Rows are points. Two turns around zero, p and q, are shown by what they do to some points. Where does a point land after both, in the order given? Backwards means that the second turn is done in reverse. Each puzzle has new turns, and all numbers are rounded.

Turn p:
[ -3 -17   1] -> [-12  12  -1]
[-10  27  14] -> [ 27  -8 -15]
[-26 -11  36] -> [ 12  35 -27]
[-3  4 13] -> [11  7 -5]
[-14 -13 -41] -> [-39 -21  -8]
[ 57  10 -23] -> [  1 -26  57]
Turn q:
[25 21 24] -> [ 22 -26 -22]
[ 15 -25  -8] -> [  1 -10  29]
[15  5 -2] -> [ -1 -16  -1]
[ 2  3 36] -> [ 34   2 -12]
[-44  19  -2] -> [-14  38 -25]
[-14 -24 -49] -> [-43  13  33]
Where do these land?
p, then q backwards: [ -1 -57 -10] -> [-37  -3 -44]
q, then p: [-12  23  21] -> [-12 -28  14]
q, then p backwards: [-23  12  -7] -> [-16 -21   6]
p, then q: [  8 -41   7] -> [  1  17 -39]
p, then q: [ 15  31 -10] -> [ 21 -10  28]
p, then q backwards: [13 32  0] -> [27 -9 19]

Turn p:
[73  4 -3 14] -> [ 64 -30   2  24]
[-11   9  -5   7] -> [-2 15 -5 -3]
[-36   9  21 -14] -> [-33   4 -18 -25]
[ 7 13  0 20] -> [21 11 -5 -6]
[-11 -59 -10  -3] -> [-24  -8  55   4]
[ 10  -4  15 -12] -> [ -1 -22  -3  -3]
[-33  27 -18 -13] -> [-27  29 -26   9]
Turn q:
[-15  29 -15  26] -> [ 25  22 -19 -23]
[-11 -23 -22  -6] -> [-14 -24 -19  -7]
[-11   4  72  -6] -> [-35  48  40  15]
[ 24  -4 -29  21] -> [ 28 -15 -25  15]
[  8   9 -25 -28] -> [ 14 -31  13 -16]
[  6 -15  19  -8] -> [-17   0  11  16]
Where do these land?
q, then p backwards: [-1  7  8 21] -> [ -5  16 -13  10]
p, then q: [ -7   0 -33   9] -> [20 29  1 -3]
p, then q: [-41 -34  34  -7] -> [-49  -1  26 -31]
p, then q backwards: [ 27 -18 -27 -11] -> [40 -9 12 -7]
p, then q: [ 21  45  18 -11] -> [ 21 -43 -25   2]

Turn p:
[ 21  36  -5  -5   3  -6 -13  15] -> [ 13   8 -13 -37   7 -17 -13  -1]
[ 14  -2  -4  17 -26  24 -14 -10] -> [ -2   6   0  -4  -8  31 -31   5]
[ 20 -11  -1 -25  12   8 -18  -8] -> [-11  16   7 -24   5  17  20   4]
[ 27  -6  23 -16  -1  14   4  -7] -> [ 12  16 -13  -6  10  28  16   9]
[ 20  -6   4  16   2 -43 -18  12] -> [ 12 -20   7 -20  17   0   0 -42]
[-10 -17 -19   5  10 -17  76 -13] -> [-10  -8 -40  49 -34 -16  32 -23]
[ -8 -16  -3 -11 -19  24  11   7] -> [ -9 -13  -6  10 -12  17   2  27]
[-51  37  -1   3   9 -31 -13   0] -> [ 18  -4  34   6  -4 -59 -11   0]
[-34 -15   7  16  10  27 -15   4] -> [-23  -2  24  26  19   0 -15  21]
Turn q:
[ 16  -6  46   5   8 -23  -2  -4] -> [-34 -25 -11 -19 -16  -9   5 -21]
[  8  32  15  13 -13  -7  32   2] -> [ 19 -30  -1   6  -4 -19  28 -16]
[-20 -14 -40   6 -14  14 -15  24] -> [ 19  36  21  -6  26  -3 -13  20]
[-18  19 -11  10  10 -19   3  21] -> [ 24 -13  -7 -20   9 -15  -6  17]
[ -6 -16 -27  12   2 -15 -19   2] -> [ -9  12  -2  -2  25  -8 -18  22]
[ -2  -6  -2 -14  21  10 -28 -19] -> [-14   6 -13   1   0  34 -18   6]
[ 12  -9  20 -27  -2 -21 -21 -42] -> [-34  -1 -36  18  -9  10 -21 -25]
[-12  -3  37 -10  -7  23  25 -29] -> [ -4  12 -18   7 -30  14  38 -23]
[ -1  28  -6   8 -27  40  20  38] -> [ 48   3  44  -3   5   0  24 -16]
[ 28 -25   1   6  18   8  -9 -34] -> [-44  -3  -1  23  -1  22   3  11]
[ -6  -1 -34 -10   4  -9  13  40] -> [ 29   5  22  -4  -5 -24 -23  26]
Where do these land?
p, then q: [-31  31 -14   6  -5   6  23 -22] -> [  2 -14  -2  -7  40 -31  -6 -20]
q, then p: [-37 -35   9  23  -9 -20   6  18] -> [ 22 -10  -5 -21 -17 -44  28   4]
p, then q: [ -2  26  24  15   7 -34   6  35] -> [-40 -21  -6  16  -7  -9 -28  27]
q, then p: [ 26   9  26 -16  12   8 -29  -7] -> [-15  15  30  17  -7  24  -5  23]
q, then p: [ 24 -20 -22 -37  15  30  -9  10] -> [ 22   1  13  -1  28  17 -42  26]
q, then p: [ 11  -6  19  22  -6   2  17 -10] -> [  4  -8  -7  31 -12  -7  13  -4]
p, then q backwards: [ 26 -26   9  -5  21  -6  -4 -19] -> [ -5  -3  19  13 -18  32 -13 -16]
q, then p backwards: [-20   5 -22  -3 -11  37  29 -15] -> [ -3  -1  37 -21   0   3  23 -33]
q, then p: [ -4  24 -13  19  -1 -21 -28  29] -> [-16  10  14 -25  25   3  36  -8]
p, then q backwards: [  7  -8 -16 -23 -23  -2 -11 -18] -> [ -3  -6  20 -11  23  23   8  15]

Turn p:
[-27  20  14 -29 -19  11 -46   5   9] -> [ -9  25   3 -31 -12  -5  -8 -37 -41]
[ -2  23 -25  20 -27  26 -15  21  27] -> [  8  28  37 -18  22  20 -28 -10   2]
[ 16  18  -8   1 -11 -19  25   1 -32] -> [ 37 -34  -5   2   7   6   8  -1   6]
[ 19 -12   3   6   1 -33  11  -5  35] -> [-16   1  -9   0   5  -5  11 -13  48]
[-27  -8  17  36   2   5  22  22  -7] -> [ -5 -12  -8  32   9   2 -45   6  -1]
[  9  15  28   5  34  -3  20 -29 -32] -> [ 21 -10 -50  15   7 -13  16  26 -11]
[-22 -32 -18 -25  16   4  19   1  32] -> [-51  -5   3  -3 -19  28   5  13  10]
[ 14 -23   5 -31  -6  17  -9 -36 -18] -> [  8   6  -1 -15 -43 -16  26  23 -10]
[ 12  16 -40  11 -20 -36 -47 -22  14] -> [ 23  36  26   5   2  12  38 -48  17]
[  7 -16  23   7  31  28  21  42 -29] -> [-15 -35   3  15  24 -27 -22  41 -23]
Turn q:
[ 42  13  16 -24 -23   5 -10  -4 -20] -> [31  4 13 40 17 12  4  6 26]
[-20  -2 -26  37 -10 -12  33   1  34] -> [-42 -27 -36 -31  -8  -1  -5   4   9]
[-21  -7 -32  22   1 -22 -33 -29 -20] -> [ -3  23 -23 -29  45   3   6 -19 -23]
[-10  -2   1 -45  -3   0  26  -1  13] -> [-11 -20   8  30 -13 -33   7 -12   0]
[ 21 -12  29  -1  11  25 -17 -29 -12] -> [ 25  12  16  14  -9  37  14 -22  -7]
[  0 -14  22 -11 -19   5 -18  19   4] -> [  2  31   8  11 -16  -7   5   4  20]
[-30  34 -28  27  10  -5  -2  12  37] -> [-42 -18   6 -46  11  -8   8  26  -4]
[ 10   1  31  -4  -3  34  -1   4 -50] -> [ 32  16  32  17  -5  20 -37 -18   7]
[ 36 -20  -4 -30   7  21  -9  15 -19] -> [ 17  18   6  49  -5   9 -10  15 -17]
[-29   9 -10  29  28 -50  32  11  34] -> [-11 -39 -32 -55 -17 -32   9  16 -10]
Where do these land?
p, then q backwards: [ -5  -6   0 -26  -3  28 -13  -5 -19] -> [-9 -6  1  1 40  2 -6 14 11]
p, then q: [  5  19 -31 -25  71  19   6 -17 -22] -> [ -2 -25   6   7 -23  -9 -78  12 -25]
q, then p: [-12  10  -6  19 -21  23   6  27   6] -> [-25  18   3 -11  -1   2 -17 -25 -20]
p, then q: [  5  10 -10 -18 -22 -33 -16  -9  -9] -> [  4 -24 -16  24   1  14  11 -27  10]
q, then p: [  4  -5   1 -12  42 -33 -27   0 -18] -> [ 29 -41  -2  -2  19 -17  28  10   1]
q, then p: [-19  23  19  21  -7  17   9  -6  23] -> [-27   5 -12 -24 -31   0 -16   0  -1]
p, then q backwards: [-11  14   5   0 -17  15   0  26  76] -> [-45   9 -13  48 -39  28 -13   6 -16]
q, then p: [ 54 -17  13  25 -15   5  -1   3 -11] -> [  6  26  40 -20  28   5 -12  26   7]
q, then p: [-11 -12  17 -22 -13 -58  19  -2 -24] -> [  9  -1   4   6   5   3  51 -19  48]
q, then p: [ -9 -34  -8  37 -15  17  18 -18  -3] -> [  9  35  16  -9 -24  32   7   6 -22]
